Every row gives one point. The points of each table are mixes of a few directions, plus a little noise. Count the directions of each table, and those that both share. Where both have some left over, give the other angles between the two spaces (their principal angles), to ten degrees, smallest first.

First (6 x 3)
[5.8 2.4 -4.5]
[-32.5 -13.2 26.5]
[0.8 0.3 -0.7]
[2.0 0.9 -1.7]
[-8.2 -3.3 6.6]
[32.2 13.2 -26.2]
Second (6 x 3)
[-9.9 -4.0 8.1]
[-24.8 -10.1 20.1]
[20.9 8.6 -16.9]
[19.5 7.9 -15.9]
[15.6 6.2 -12.4]
[-21.1 -8.5 17.0]
Directions: first 1, second 1, shared 1

First (9 x 8)
[-1.5 -18.7 5.6 -14.4 -23.7 7.7 -0.8 -29.9]
[11.5 -22.2 9.0 2.2 -25.7 17.1 -10.3 -29.3]
[1.3 5.8 -1.6 6.0 7.6 -1.9 -0.5 10.0]
[-10.1 17.2 -6.9 -3.3 19.8 -14.1 9.0 22.2]
[-5.6 -11.1 2.5 -15.4 -15.2 1.9 2.9 -19.9]
[9.5 -5.7 3.4 10.1 -5.6 8.5 -7.4 -4.6]
[-14.5 31.0 -12.1 -0.6 36.2 -23.2 13.3 42.0]
[22.1 2.5 2.8 33.7 7.3 12.2 -15.6 14.2]
[-12.7 1.0 -2.4 -17.8 -1.2 -8.2 9.2 -4.2]
Second (8 x 8)
[19.2 26.0 -9.7 -13.1 -14.3 7.2 23.9 -8.8]
[-27.2 -37.3 16.5 21.2 23.6 -5.1 -34.9 15.4]
[-0.2 0.0 9.7 7.6 8.8 15.2 -3.8 8.2]
[-9.9 -13.5 13.0 13.6 15.1 9.3 -15.7 11.7]
[0.7 0.8 -12.2 -10.0 -11.6 -19.2 5.4 -10.4]
[2.6 3.7 -15.8 -13.5 -15.1 -22.1 8.7 -13.2]
[13.1 18.0 -15.0 -15.6 -18.2 -8.4 19.7 -13.4]
[2.1 2.5 13.5 10.4 11.8 23.1 -3.2 11.2]
Directions: first 2, second 2, shared 0; angles 50, 90

First (10 x 11)
[9.9 0.1 0.7 -12.5 -28.2 13.0 0.6 -7.3 -20.2 -4.6 5.5]
[35.0 13.8 -11.2 -35.2 -40.4 5.3 -3.8 -13.8 -12.2 -15.9 1.0]
[-23.2 -16.0 5.5 -4.3 5.6 17.5 2.3 1.8 -4.0 -0.9 -1.1]
[-14.5 8.0 -14.7 18.8 18.6 -22.3 -11.0 19.0 19.8 1.3 -5.4]
[-27.7 3.0 -4.5 35.5 18.6 -1.4 -1.0 22.4 5.6 11.6 9.5]
[10.4 15.8 0.4 15.0 33.1 -2.4 12.1 4.2 25.7 9.3 8.3]
[-4.4 -10.8 4.2 -17.8 8.4 6.3 1.5 -6.6 6.3 -5.5 -8.8]
[38.9 -2.9 13.0 -25.3 -32.3 -6.6 1.7 -29.4 -20.8 -5.2 -7.1]
[-14.6 -19.6 11.9 2.3 -2.8 -1.7 -2.6 -4.8 -12.8 2.4 -7.9]
[-9.7 8.8 -5.4 24.0 18.5 -7.8 0.2 14.3 12.4 8.0 5.6]
Second (11 x 11)
[-26.6 -43.8 26.6 8.4 20.1 -37.1 -11.9 -12.2 -3.3 6.4 -36.0]
[17.1 28.2 -16.8 -5.3 -13.0 23.8 7.9 7.8 1.9 -4.2 23.1]
[15.7 26.0 -15.5 -4.8 -11.9 22.0 7.1 7.2 1.7 -3.6 21.0]
[18.3 30.1 -18.1 -5.7 -13.5 25.4 8.4 8.7 2.3 -4.2 24.7]
[-6.6 -11.4 6.8 2.0 5.0 -9.3 -3.0 -3.0 -1.0 1.3 -9.0]
[-6.0 -10.1 6.1 2.0 4.6 -8.4 -2.7 -2.6 -0.5 1.4 -8.1]
[2.3 3.8 -2.3 -0.8 -1.6 3.2 1.1 1.1 0.4 -0.5 3.0]
[-7.4 -11.8 7.1 2.1 5.4 -10.1 -3.2 -3.3 -1.0 1.6 -9.7]
[-11.4 -19.2 11.5 3.3 8.4 -16.4 -5.3 -5.4 -1.2 2.7 -15.7]
[-19.4 -31.7 18.7 6.1 14.3 -26.8 -8.8 -8.6 -2.6 4.4 -26.2]
[24.5 39.9 -24.0 -7.2 -18.1 33.6 11.2 11.4 2.9 -5.8 32.6]
Directions: first 5, second 1, shared 1

First (8 x 18)
[-27.3 30.9 1.4 3.4 -8.1 -20.0 2.5 -5.0 26.5 17.1 16.5 3.8 6.2 1.7 14.0 14.0 -9.5 9.7]
[9.7 20.4 11.4 15.4 -6.0 -7.2 -3.5 -0.7 9.6 5.3 -6.7 -4.1 1.5 -13.0 8.6 21.0 -3.7 -2.4]
[24.2 -5.0 9.8 15.4 0.1 16.1 -10.1 14.1 3.0 2.3 -28.2 -1.9 -4.5 -13.7 0.0 5.5 -4.3 -8.0]
[-32.2 -13.5 -14.1 -11.8 29.1 16.4 2.7 36.5 25.5 11.8 -4.6 14.3 1.4 18.0 -0.9 -41.3 -7.6 18.6]
[10.6 -5.5 -0.4 -6.3 -24.0 -9.8 0.8 -34.1 -26.9 -11.0 14.7 -6.5 -2.3 -0.6 -5.9 16.7 7.4 -12.7]
[-5.7 -28.1 -11.1 -15.8 -20.6 10.1 -4.2 -18.0 -16.3 -0.7 5.9 4.5 -6.3 11.3 -11.0 -8.5 -1.3 -9.5]
[33.7 2.4 14.5 18.8 -9.3 7.3 -9.5 -0.3 -6.1 -2.6 -23.2 -7.4 -4.1 -19.4 1.0 20.8 -0.6 -13.4]
[-13.0 -1.7 -11.6 -19.0 38.9 -12.9 21.3 7.3 -15.2 -22.3 25.6 -2.7 8.1 15.9 -5.7 -28.2 19.7 17.7]
Second (9 x 18)
[6.7 -15.1 -2.0 14.6 -4.1 7.3 -8.0 7.5 14.6 13.8 -23.2 31.1 19.2 2.4 5.2 13.2 -1.9 -30.7]
[3.1 1.8 -0.8 -6.0 7.2 -7.1 7.1 -6.1 -13.8 -12.4 11.2 -7.8 -0.5 1.2 -3.3 -3.2 8.7 4.9]
[-26.0 -5.0 -2.6 -21.8 -29.8 24.7 -13.4 -2.4 4.6 13.8 6.9 -31.9 -44.0 0.1 -9.9 -28.6 -27.8 37.5]
[8.0 13.5 2.7 -0.1 17.8 -17.7 12.6 -4.5 -13.2 -17.2 13.8 -7.1 7.7 -1.8 1.1 4.4 15.3 4.0]
[11.6 12.0 6.6 27.5 12.2 -10.1 -0.8 14.2 23.8 11.0 -20.7 29.6 30.2 -5.5 15.5 27.3 4.1 -27.2]
[-0.2 -11.5 -3.9 -5.3 -4.4 5.2 -1.4 -3.7 -6.4 -1.4 0.2 1.4 -2.4 3.7 -4.5 -5.0 0.3 -3.0]
[8.1 10.1 4.3 14.2 11.2 -10.1 3.0 6.1 8.7 1.0 -6.8 13.1 17.5 -3.4 8.3 15.3 6.3 -12.7]
[-23.7 -3.1 -0.7 -12.1 -29.0 24.7 -16.1 3.6 15.7 21.1 -3.1 -20.4 -35.1 -1.7 -4.7 -19.9 -29.5 27.5]
[12.3 -2.7 -3.7 -10.9 18.8 -16.9 16.9 -14.6 -33.9 -29.8 21.8 -7.9 7.5 4.9 -7.6 -3.4 24.6 -0.3]
Directions: first 4, second 3, shared 2; angles 70
